Each row of a before or after table is a point. One or more steps were done to the points. Then noise was added and the rows were shuffled. The steps act on columns, c1 being the first. Write out the steps. A step turns or swaps two columns, mirrors them in a line or flattens them onto one, adds a multiple of one to another, or multiplies or shifts one. Angles are multiples of 10 degrees, from the lower column toward the higher: turns from -170 to 170, lines from 10 to 170 but not 90. Use the fewest steps. Two steps may share a column if one is a turn and the other turns, adds or multiplies; they go together, in the order done. Otherwise the lowest column goes first.

Before (8 x 2):
-9.6; 3.2
0.5; 4.4
-3.6; -4.1
-0.3; 2.7
0.4; -8.0
-1.9; -2.3
0.4; -7.0
1.2; 1.9
After (8 x 2):
-1.6; 0.8
-0.3; -0.2
0.3; 0.2
3.7; -2.4
-1.2; 0.8
-1.1; 0.7
-8.6; 5.3
3.0; -1.9
Steps: flatten c1 and c2 onto the line at 150 degrees

Before (8 x 6):
4.8; -1.8; 1.7; -1.0; 3.0; 0.7
4.2; 1.3; -3.5; 2.4; 4.4; -0.2
2.2; -3.1; -3.4; -2.6; 3.1; 1.5
0.9; -0.9; -2.3; 11.9; -6.5; 2.6
-0.3; -1.0; -0.3; -2.3; 1.8; -8.0
2.5; -1.5; 0.7; -3.8; 2.9; -2.1
-5.5; 8.4; -0.8; 5.2; 2.0; 0.0
1.9; 10.1; -3.9; -3.3; 3.5; 1.9
After (8 x 6):
0.0; -1.1; -0.4; -2.2; 1.8; -8.1
-4.6; 8.4; -0.8; 5.3; 2.2; -0.1
1.7; -1.5; 0.8; -3.7; 2.8; -2.1
7.7; 1.2; -3.5; 2.4; 4.4; -0.2
3.4; -1.0; -2.4; 12.0; -6.4; 2.6
3.3; -1.8; 1.8; -0.9; 3.1; 0.6
5.7; -3.0; -3.6; -2.7; 3.2; 1.6
5.9; 10.2; -4.0; -3.3; 3.5; 1.9
Steps: add -1 times c3 to c1

Before (12 x 11):
1.0; -0.9; 0.9; -0.7; -7.8; -5.8; -12.7; -0.5; -3.6; -7.4; -0.5
2.1; 5.2; -3.2; 0.0; 3.9; 0.7; -1.4; -3.0; -0.2; 3.9; -0.8
4.2; 1.6; -1.2; 1.2; 0.8; -4.7; -1.8; 1.8; 4.6; 1.0; -0.9
-1.2; 9.3; 4.9; -4.4; 1.0; -2.9; -8.4; -0.3; -2.6; -10.0; 3.1
-1.5; 1.1; 3.2; -0.3; 3.5; -1.7; 1.9; 7.1; -10.2; 6.0; -1.9
2.4; -2.7; -2.2; 3.4; 5.3; -5.1; -1.4; -3.1; 2.8; 2.4; 3.0
-0.3; 4.6; 10.0; -0.5; 1.7; 4.6; -3.5; 1.9; -5.2; -2.1; 2.7
-4.7; 4.8; 0.7; 5.2; 5.6; 3.9; 1.9; 1.0; 1.7; 2.6; 2.6
3.6; -2.1; -4.8; -1.0; 2.0; -1.8; -5.4; 0.2; 2.7; -5.2; 0.9
2.1; 5.4; -2.0; 4.4; 5.0; 1.7; -4.4; 1.1; 2.9; 1.5; 7.4
-1.9; 2.4; 4.9; -0.6; 6.6; -0.7; -5.4; 4.3; -3.4; 3.2; -3.0
-4.2; 5.4; 3.1; -6.6; -2.8; 1.9; -5.5; 0.6; -1.7; 0.2; 5.1
After (12 x 11):
3.5; -2.1; -4.7; -1.4; 2.1; 1.1; -5.4; 0.6; 2.5; -5.1; 2.1
2.5; 5.0; -3.3; -0.1; 3.7; -0.9; -1.5; -3.0; -0.6; 3.8; -0.4
1.8; 5.4; -1.8; 4.7; 5.0; 7.4; -4.1; 1.1; 2.8; 1.3; -1.8
2.5; -2.5; -2.3; 3.4; 5.7; 3.2; -1.6; -3.0; 3.0; 2.4; 5.4
-0.5; 4.7; 10.0; -0.4; 1.4; 2.7; -3.3; 1.9; -5.4; -2.1; -4.4
-1.9; 2.7; 4.9; -0.7; 7.0; -3.5; -5.7; 4.1; -3.2; 3.1; 0.7
0.9; -0.7; 0.9; -0.8; -7.5; -0.4; -13.0; -0.3; -3.7; -7.3; 6.1
-4.6; 4.8; 0.4; 5.4; 5.6; 2.4; 1.7; 1.1; 1.7; 2.9; -3.7
4.1; 1.5; -1.3; 1.0; 0.8; -0.7; -1.5; 2.1; 5.1; 0.6; 4.7
-1.4; 0.9; 3.6; -0.5; 3.4; -1.3; 1.9; 7.3; -10.2; 6.1; 1.7
-4.1; 5.4; 3.1; -6.8; -3.2; 5.1; -5.5; 0.7; -1.8; 0.1; -1.9
-1.3; 9.4; 5.1; -4.5; 0.8; 3.0; -8.6; -0.5; -2.6; -9.7; 2.8
Steps: turn c6 and c11 by -90 degrees

Before (8 x 18):
0.7; -1.2; 0.8; 1.3; 2.1; 7.5; 2.5; -3.6; 4.9; -4.4; -1.6; 2.6; -2.7; 7.9; -1.6; -2.2; 0.9; -1.5
5.2; -1.4; 2.4; 7.8; 3.4; -6.1; 1.7; -0.4; -5.1; 4.2; 6.2; 6.7; 5.7; -1.2; -8.6; 3.9; -7.4; 0.0
0.2; 3.2; 2.8; 0.4; 1.1; 1.0; 0.3; 3.8; 6.5; -0.1; -2.5; 1.1; -1.0; 5.2; 2.9; -3.4; 2.6; 4.6
-1.0; -0.8; -2.2; 7.7; 4.7; -5.1; -3.1; -4.6; -5.9; 5.1; 1.7; 2.0; 8.8; -0.7; -3.9; 1.8; -3.6; -2.8
-1.8; -5.5; 2.7; -1.0; 1.2; 1.8; 4.6; 0.5; 8.7; -2.4; -3.9; 2.0; -2.5; -1.4; 1.4; -6.3; 1.8; -0.1
6.0; -2.7; -3.8; 5.3; 2.1; -1.5; -2.8; -0.9; -10.6; 6.0; 6.2; 5.1; 4.0; -2.2; -1.2; 2.2; -2.0; 2.5
-2.6; -3.2; 4.9; -0.7; 0.5; 2.9; -2.2; 4.7; 7.4; 1.1; 2.1; 0.2; -5.3; 4.0; -0.6; -7.7; -2.2; -2.3
3.3; -2.1; 2.2; -0.7; 2.9; 3.9; 1.9; 2.6; 7.0; -3.7; -4.7; -6.0; -4.7; 4.6; -0.2; -9.5; -1.4; 2.5
After (8 x 18):
-4.3; -3.4; 3.6; -0.8; 0.5; 3.2; -2.4; 4.6; 7.4; 1.4; -1.2; 0.3; 5.4; 3.5; -1.9; -7.4; -1.5; -2.2
-0.3; 3.1; 2.7; 0.1; 1.4; 0.5; 0.0; 4.0; 6.2; -0.1; -0.1; 1.1; 1.2; 5.0; 4.2; -3.4; 3.2; 4.2
-2.0; -1.1; 1.1; 1.4; 1.8; 7.3; 2.4; -3.2; 4.6; -4.4; 2.2; 3.0; 0.2; 8.5; -0.1; -2.0; 1.0; -2.0
9.1; -1.1; -0.9; 8.2; 4.6; -4.5; -3.0; -4.7; -5.6; 5.3; 1.0; 2.1; -2.3; -1.5; -3.8; 1.9; -3.6; -3.1
1.4; -2.6; -1.5; 5.4; 1.8; -1.9; -2.6; -0.8; -10.5; 5.7; -4.2; 5.5; -7.4; -3.1; -4.9; 2.2; -1.9; 2.5
-1.9; -6.0; 1.8; -1.0; 1.6; 1.6; 4.9; 0.7; 8.9; -2.5; 2.5; 1.6; 3.9; 0.1; 3.8; -6.2; 1.8; -0.4
-5.5; -2.4; 3.1; -0.5; 3.2; 4.0; 2.1; 2.5; 7.3; -4.3; 3.8; -6.2; -0.7; 5.2; 2.4; -9.6; -1.1; 2.9
3.3; -1.4; 4.7; 7.9; 3.1; -6.3; 1.8; -0.4; -5.1; 4.7; 0.5; 6.8; -6.0; -0.4; -10.1; 3.9; -7.6; 0.3
Steps: turn c1 and c13 by -110 degrees; turn c3 and c13 by 20 degrees; add 0.3 times c7 to c14; mirror c11 and c15 in the line at 110 degrees
